Every row gives one point. A path goes straight from each point to the next, and from the last back to the first. The post is the endless flat space through its rows: a point in 2 columns, a line in 3, a plane in 4, and so on, so that a path can go around it. Count how often the path circles the post. Going back the other way cancels.
In the rows, 128 means zero.

Post:
[[137 150 133]
 [126  95 116]]
Path (11 x 3):
[[165 114 129]
 [147 134 175]
 [114 109 129]
 [119 196 121]
 [141 126  84]
 [148 111 128]
 [161  99 126]
 [119  73 139]
 [ 95 119 143]
 [ 97  80  86]
 [155 144  97]]
Times around: 2

Post (3 x 4):
[[156 125 136 144]
 [120 135 140 133]
 [ 79 175 110 124]]
Path, 23 rows:
[[118 189 120 109]
 [ 88 153 104  96]
 [100 153 106 121]
 [ 87 154 111 124]
 [ 89 145 143 141]
 [166 164 129 157]
 [ 76 169 134 115]
 [139 166  79 113]
 [138 137 102 143]
 [150 107 144 157]
 [ 70 179 115 136]
 [170 153 147 143]
 [101 161 139 105]
 [ 92 135 105 110]
 [127 146 105 144]
 [151 135 160 168]
 [132 137 178 147]
 [105 185 110 122]
 [ 93 142 132 100]
 [122 138 114 128]
 [118 136 114 168]
 [144 139 166 162]
 [169 115 169 154]]
Times around: 4

Post, 7 rows:
[[ 53 144 134 128 139 113 162 215]
 [136 122  93 139  84 137 139 108]
 [103 128 130 119  76 149 127  97]
 [148 130 119 132 176 123  71 111]
 [130 122 121 143 119 141 150  98]
 [120 126 118  97 125 107 138 130]
 [ 99 110 136 154  97 106 130 118]]
Path (25 x 8):
[[ 99  96 140 109 143 146 148 135]
 [104 107 129 138  82  85 121 149]
 [109 131 155  75  77 115 153  93]
 [151 158  86 159 110 102  75  83]
 [107 140 131 108 105 132 133 148]
 [104 117 153  44  91 121 126 132]
 [117 129 120 100 126  81  90 163]
 [111 138 141 155  77 128 109  81]
 [126 170  64  96 106 135 132 120]
 [124 133  71 166  90 115 141  73]
 [ 91 115 115 128 115 123 161 139]
 [119  93 127 120 117 115 139 147]
 [111 119 161 131 120 134  83 159]
 [126 192 116 113 135 148 125 158]
 [118 154 158 120 119 138  68 126]
 [115 130 148  90 119 132 128 135]
 [123  95 132  95 173 120 137 138]
 [ 98 112 111 147 148 116 153 136]
 [ 65 116 117 171  61 122 162 106]
 [119 130 109  99 174 155 153 135]
 [138 123  86 131  83 156 137 143]
 [163  98 137 206 126 110 130 134]
 [125 158 102 117 124 113 117 145]
 [111 135 107 127  98 118 137  74]
 [ 97 135  83 116 103 127  91 161]]
Times around: 2

Post (8 x 9):
[[119 162 166 160 147  83 118 128 175]
 [123 107 121  80 123 141 146 127  99]
 [101 112 105 122  95 145 148 108 111]
 [106 136 170 157 147 111 150 112 159]
 [157 124 113 123 152 153 121 140  64]
 [176 116 123 124 157 142 113 123 117]
 [ 87 144 123 104 101 161 169 109 129]
 [142 122 112 134 130 123 160 128 117]]
Path (25 x 9):
[[130 125 122 124 152 107 141 121 108]
 [ 98 149 141 121 150 146 157 152 111]
 [101 127 138 131 105 164 110 136  82]
 [148 156 136 164 113 137 132 114 115]
 [125 118 124  87 127 130 167  92 136]
 [109 138 112 102 137 128 141  96 155]
 [159 129  57 174 142 178 113 158  49]
 [ 74 117 150 190  80 113 136 114 153]
 [120 145 120 131 113 182 156 148 102]
 [162 102  94 176 115  95 122 125  99]
 [109  94 173 114 131  77 122  84 151]
 [105 166 104 156 122 124 159 120 152]
 [ 97  99 125 120 112 189 150  99 139]
 [ 81 181 173 131 104  92 151 159 123]
 [149  83 138 139 141 128 189  95 117]
 [103 150 108 162 122 136 168  98 112]
 [130 129 106 164 136 160 124 120 103]
 [180 117 119 130 164 129  99 140 131]
 [135 141 161 156 124 172 102 115 122]
 [137 176 105 127 121 157 140 112  75]
 [139 137 132 116 182 144 147 119 111]
 [ 19 172 143 125 104 161 113 126 130]
 [152 120 110 105 127 201 125 125  84]
 [162 143 118 125 103 181 143 107 113]
 [129 101 151  92 122 101 134  91 135]]
Times around: 5
